Each row is a point. A path goes straight from each point to the next, and from the last back to the first. The post is the endless flat space through its rows: a point in 2 columns, a line in 3, a plane in 4, and so on, so that a path can go around it. How many times does the path go around the post? Going back the other way cancels.

Post (2 x 3):
-39 23 -1

56 -13 -23
Path:
52 8 12

82 -34 -15

4 -34 -39

74 -11 -61

44 -16 -57

-68 -8 -7

71 -75 -4

17 34 29

61 53 -12

63 41 -27

15 24 7

82 -44 -17

33 -61 -38

-19 21 -29

9 51 -6

-33 44 27

-26 -18 5

52 -50 -56

68 -4 -54

66 -42 -52

51 -38 -22

-36 17 18
Times around: 1

Post:
30 -81 -49 40 -31 -47

7 82 -43 21 19 -3

20 -5 10 -20 11 -40

8 29 23 2 7 10

-1 -45 28 -25 46 -6
Path:
-2 13 -40 -47 57 -60

21 69 -35 -9 -4 12

71 -18 24 -41 12 4

0 -7 10 -19 69 -45

-15 -46 45 -14 27 -15

-15 -65 -8 -18 21 11

-23 -6 15 -36 -2 82

60 47 -27 -21 -23 16

52 121 -84 17 14 -77

-22 -32 -25 15 69 -37

-17 -11 -31 17 -38 -31

25 -36 -48 -86 25 -27

13 76 -64 -28 79 -26

44 -37 17 17 13 7

31 -14 22 -16 18 -68

-16 43 2 4 44 -95
Times around: 3

Post (10 x 11):
-35 18 -4 -41 -62 -68 -1 34 -11 20 -17

-34 31 51 40 -35 -75 -3 25 -24 5 9

21 -33 19 -14 21 6 21 -4 59 -1 -24

42 -47 -11 21 -7 -7 -6 -12 -5 -11 13

39 -32 -1 12 -16 10 15 36 16 33 16

61 -19 -24 -65 34 42 -2 -13 36 -15 15

-38 22 -1 15 -81 -36 -13 -13 -15 19 -4

-21 39 -1 4 -45 -74 15 22 11 -14 -5

40 -23 2 9 30 32 -27 38 24 -5 -23

-7 -37 -51 -61 59 21 -9 -45 59 11 12
Path (28 x 11):
46 -18 -25 2 -42 -37 -15 34 18 -9 16

33 -45 -31 -63 -57 -10 -2 42 -27 23 17

-13 -47 -39 -25 22 44 15 -10 55 8 -11

21 -21 -7 0 -5 -22 29 20 28 3 -10

-20 -4 -40 -98 -39 -65 24 83 14 63 -29

-57 42 3 61 -31 -47 -33 22 -110 -8 60

-20 -35 -3 -64 -47 1 58 23 29 45 8

-26 -38 0 -11 -16 0 -4 -4 52 15 -6

-2 -63 -33 -16 -49 -23 -40 -30 37 57 -48

24 -17 -55 -27 -68 -36 -29 -7 -51 57 29

-93 -57 10 58 0 -29 -26 -48 -34 73 27

10 -17 3 -29 -38 -33 14 29 -41 -9 11

38 -23 -6 -51 -6 -16 19 80 54 -10 -1

-44 -9 2 24 -13 -57 -19 22 20 -29 -40

15 4 45 32 20 -55 80 39 66 -28 5

-37 22 -4 -51 -10 34 -10 41 -20 21 19

23 -5 38 36 -26 -1 57 20 25 11 70

16 -32 14 -19 102 -9 -9 3 77 -17 -7

39 13 0 -31 45 -81 30 34 52 -44 -8

-12 -11 -44 -88 -31 -81 49 -22 8 58 15

3 -13 -37 -14 -48 32 -55 67 -70 -3 -35

-46 7 67 56 -37 -37 44 -11 55 -32 -18

45 27 83 44 -13 21 -20 51 5 -10 8

54 2 -49 -25 -70 15 -20 31 24 53 -2

45 -2 -28 -35 40 -4 19 -40 61 -32 -8

35 -30 -12 -73 -9 25 29 25 61 -6 -83

-6 -3 -32 -54 -23 -12 38 -11 48 -30 -18

24 -47 -69 -64 -8 -2 47 -39 121 -44 -32
Times around: 3
